Each row of a before or after table is a point. The points were changed in one or more steps. Then noise was added and the rows were shuffled. The steps act on how far a point lies along the listed directions, d1 being the first. What was done? A step turns or swaps two directions, mirrors them in a line or flattens them onto one, adds a multiple of one to another, or multiplies one. Angles are multiples of 10 degrees, from the lower direction toward the higher: turns from -170 to 170, lines from 10 to 170 but not 90. Use the fewest steps. Two steps may share a direction if one is a turn and the other turns, adds or multiplies; they go together, in the order done. Otherwise the lowest direction goes first.

Directions:
(1): [39  9]
(2): [-9 39]
Before (12 x 2):
[[ -1 -17]
 [-47  -5]
 [  4  -8]
 [ 14   9]
 [-30  13]
 [-43   7]
 [-65   7]
 [-10  23]
 [-11  55]
 [ 29 -10]
 [-29 -58]
 [-20   2]]
After:
[[-25  58]
 [-11  13]
 [ 30  14]
 [ 48  45]
 [ 27  40]
 [ 34  28]
 [-27 -15]
 [ 15  14]
 [-10   2]
 [ 49 -29]
 [ 25  -7]
 [ -2 -15]]
Steps: turn d1 and d2 by -130 degrees

Directions:
(1): [-18 -31 -12 -25 -10  52]
(2): [ 40 -43 -17  31 -14  -4]
(3): [28  4 24  7 50 31]
(4): [-16 -22 -36 -13  46 -25]
(5): [ 41   3  -1 -55  -7 -12]
(6): [-15 -39  51 -10   1 -21]
Before, 14 rows:
[[  5  69 -13   5 -36   7]
 [ 16  11 -23 -50   5  31]
 [  3   7 -25  33  -2  29]
 [-24 -10 -47  -4  23 -37]
 [-15  12 -26   2  27  -7]
 [-17 -22 -27 -19 -17  24]
 [  2  27 -46  17 -46  -1]
 [  4   3 -41 -34 -23  80]
 [-12 -32 -21 -51  27  -9]
 [ 11 -10 -55 -72   8  21]
 [ 66   0   6 -25  17  -8]
 [ -4 -12  -9  10  13  17]
 [-14  18 -39  -8  10  12]
 [-18 -10 -55 -38  29  -5]]
After:
[[ -3 -15  -3 -68 -21   0]
 [-33  -4 -24 -20 -13 -14]
 [-17 -35 -14 -67 -63  34]
 [ 42 -22  23 -29  -5 -33]
 [-12 -24  -2   2   1   3]
 [-22  43   4  -1 -59 -20]
 [ -4 -14 -31 -26 -12  30]
 [-24 -23  -4  20 -33  -6]
 [-18  -2 -55   1  30 -28]
 [  3 -27 -41 -92 -12  -4]
 [-22 -18 -48 -48  19 -17]
 [-31  -4 -14  -3  12 -23]
 [ -7  18 -39  15 -56 -13]
 [  5 -18 -32 -53  39   3]]
Steps: add 0.3 times d1 to d5; mirror d3 and d6 in the line at 40 degrees

Directions:
(1): [  8  41 -16  10 -16  -3 -61 -15 -31]
(2): [  9   6  26  13 -39  33  13  51 -32]
Before (12 x 9):
[[ 11  50   5  20 -35   6 -44   4 -40]
 [-18 -13 -13 -13  26 -29  -7 -25  27]
 [ -7  14  12  -6 -26  12   5   9 -21]
 [ -6 -33  11 -31  24 -18  40   3  28]
 [-23 -51 -24 -14  63 -45   6 -45  51]
 [ 11 -17   5  -5  20   2  -2  -4   6]
 [  5  23 -21   7   4   3 -52  -9 -17]
 [  6  31   1  10 -13  28 -28  15 -34]
 [ -2  29 -20   0   1   2 -38 -18  -7]
 [ -7  44 -38  12  -5   3 -72 -31 -29]
 [  3   1 -25   4   7 -13  -3  -2  11]
 [  2 -33   6 -22  10  -3  51   6  18]]
After, 12 rows:
[[  7  12 -30 -14  11 -26 -32 -37   0]
 [ -6  -9  20  15 -38  52  36  61 -27]
 [  5 -11  13   9 -14  32  17  46 -14]
 [  5   8 -16  11  -8  -1  -6  17  -8]
 [  4  20 -17 -19  10 -29 -46 -28  -6]
 [  4  38 -20  25 -24  -5 -96  -3 -52]
 [ -4  24  -1   8 -23  -2 -43   7 -25]
 [ -6 -21  16  -5  15  26  41  20  12]
 [-15  -7  11 -17  -1  -3  30  -9  11]
 [  0 -21  36   3 -11  14  66  35  10]
 [ 19  -4   3  -2  10   6 -22  -8  -8]
 [ -2   3  14   6 -21  30  16  32 -13]]
Steps: turn d1 and d2 by 120 degrees

Directions:
(1): [ 28   4 -30 -13 -38  21 -28  43  -5  16  40 -16 -50  19]
(2): [ 44 -47  -5 -45  -7 -17 -10  -5  55   3  -9  37   4 -17]
(3): [-10  14 -68  23  22  23  13  -2  40  22 -32 -16 -15 -34]
(4): [ 10   4  23 -16  65  24  38  11  19 -19  52  -6 -23 -13]
(5): [ 35  -9 -24  24  11 -33  40  50 -38 -27 -24  28  -8  -2]
(6): [ 31  46  11  12   9  16 -48  27  -2  -4   9  17  44 -48]
Before:
[[  9 -13 -45  10 -46 -30  -9  -1 -18  -3 -38  14  17  -4]
 [ -6  58  37  26  83  22  46  14 -25 -20  49 -24 -14   5]
 [ 21   1 -23 -22  31 -17   6  34   2   0   5   7   1 -14]
 [-45  -3  44 -31 -53  31 -77 -95  31  36   9 -16  15   5]
 [-15  -8  22   8 -22 -44   2   3   5  -3 -44  18  45  -7]
 [ -5  28   2  39 -10 -18   1   7 -41  20 -31 -10  15   3]
 [-16 -11 -32  10 -30 -27  27  -7   0  12  -8  -8 -39  40]
 [ -2  -7  -9  -9 -38 -22 -58   8 -37  16 -20  18   9  16]
 [ 10   5  28  -1  -1   5  23  11 -29 -42  33 -35 -23  18]
 [  9  -8   1   1 -29 -23  17   8 -17  -5 -19  18  17  10]]
After (10 x 14):
[[-24   2 -16 -17 -30  17 -37 -47  32  18   2 -18  20 -11]
 [  8  -8  27   8 -35 -24  13  16 -58 -44   9 -23 -14  36]
 [-10   0  25 -16 -39  -6 -10 -23   1  10   1   6  23  14]
 [ 16   4 -39 -15  -8 -24 -22  26  -1  11 -26   8  18 -15]
 [  8  -2  76 -46  76  44  25 -29  24 -26  90   2 -33 -20]
 [  6  33 -11  59  16 -36  48  39 -78 -20 -32   3  -4  29]
 [-30  31  20  18 -11   7 -12 -27 -13  33 -10 -31  10   9]
 [-32   1  54 -13  -8 -17 -13 -23  29   5  -6   0  44  -8]
 [-33 -10 -28   2 -26 -11  18 -28  20  20   3 -22 -41  36]
 [-18   2  35 -40  -6  13 -62 -18  -6  19  35  -2   4  16]]
Steps: add 0.3 times d2 to d6; multiply d3 by 1.6; turn d4 and d5 by 90 degrees

Directions:
(1): [  9   0  22  21 -23   5  -2  16 -70 -34  -1 -16 -49 -14  -1  27  -4 -78
 -34 -10  -6 -18  20   8]
(2): [-67 -32 -22   5   4  24  -7 -17  43 -27  18 -16  -5  22  59  29  21 -30
  -4  33  32 -19  18 -22]
(3): [ -8  -9 -31 -11  29  17  17  22 -15  -9   2  -7  24  12 -85  58 -10  23
 -24  16  10 -22  29 -44]
(4): [-19 -40 -44 -33 -10  11  20   0  -8  23 -11 -26   3 -50  28  39  11  28
 -33 -34 -49  -2  -3  47]
Before:
[[ -6 -15 -31 -22  -1  -2   3 -12  13  12   2 -18  -8 -21  32   7  12  11
  -14 -16 -12 -18   7  39]
 [-12 -25 -12 -22   6   2   0  28 -45 -11 -14 -31 -13 -24 -11  63   4  -1
  -45 -27 -34  -7  21 -13]
 [ -3  15  -2   9  10  -1   1   5  14   0   3   2  16  25 -24  -7   3   2
   -2  14  15 -22  -9 -51]
 [ 62  15  16 -28 -16  -3  21  18 -47  17 -22  14  -3 -34 -36  -6  -3  28
  -24 -49 -44  20 -16  20]
 [ 25  24  -4   5  34 -17  -6  25  -8   6  10  27  42  42 -95   1 -10  22
    6  24  31  -9  13 -31]
 [-19  -6  24  28 -19  -1 -11   2  16 -27  19  -5 -11  26  35  -5   6 -51
   -2  34  42  -1  20 -12]
 [-20  -2 -52 -41  26  28   4  -8  55  31  -6 -18  41   1 -28  40   1  85
    2  17  -6   4   9 -25]
 [ 20  -8   0  -4  -9 -14  18  -4 -11  20 -28   9   7 -24  18 -38  -5  19
    3 -33 -25  12 -24  26]
 [ 17   6 -11 -18  -4 -17   7 -18   2  21   5  10  21 -29   2 -25   1  28
   13 -12 -14  12 -11  18]]
After (9 x 24):
[[  9  20  39  15  15 -12 -24  26 -35 -37  -4  -2 -18  31 -36  17  -8 -34
   -6   9  20  -3  23 -62]
 [ 16   6 -21 -19  10 -11  12  -8  -4  14   7  10  31 -20 -36  -4  -5  35
    7  -3  -7   4   0  -4]
 [ 68  30  26 -13  -4  -2  17  24 -47   4 -18  23   1  -7 -74  -9 -12  22
  -16 -29 -19  14  -6 -16]
 [ -1  13  10  10 -13 -11  -7  -9  22  10   0  -1   1   6  39 -38  13  -7
    7  -4  -2  -8 -29 -12]
 [ 15 -14 -20 -12  11  -1  29  10 -22  12 -28   7  24 -12 -45   3 -14  34
  -14 -20 -15  -4  -2  -6]
 [ 35  33  37  18  -9 -40 -29  -7  13  22   5  34   9  20  31 -77   6  -8
   38  -3  10  23 -32  36]
 [-32 -35  -5   5 -30   4   1   0  12  -8  13 -23  -9 -13  66  15  15 -34
  -22   7   4  -1  14  27]
 [ -1  -1 -29 -12  21   2   5   2   7  -5   8  -8   7  15 -35  25   0  10
  -12  12  21 -30  29 -14]
 [  3  41   7  -2  23   9 -25 -18  69  11   4  10  28  47 -17 -27  -4  47
   47  45  40  15  -1 -52]]
Steps: turn d3 and d4 by -110 degrees
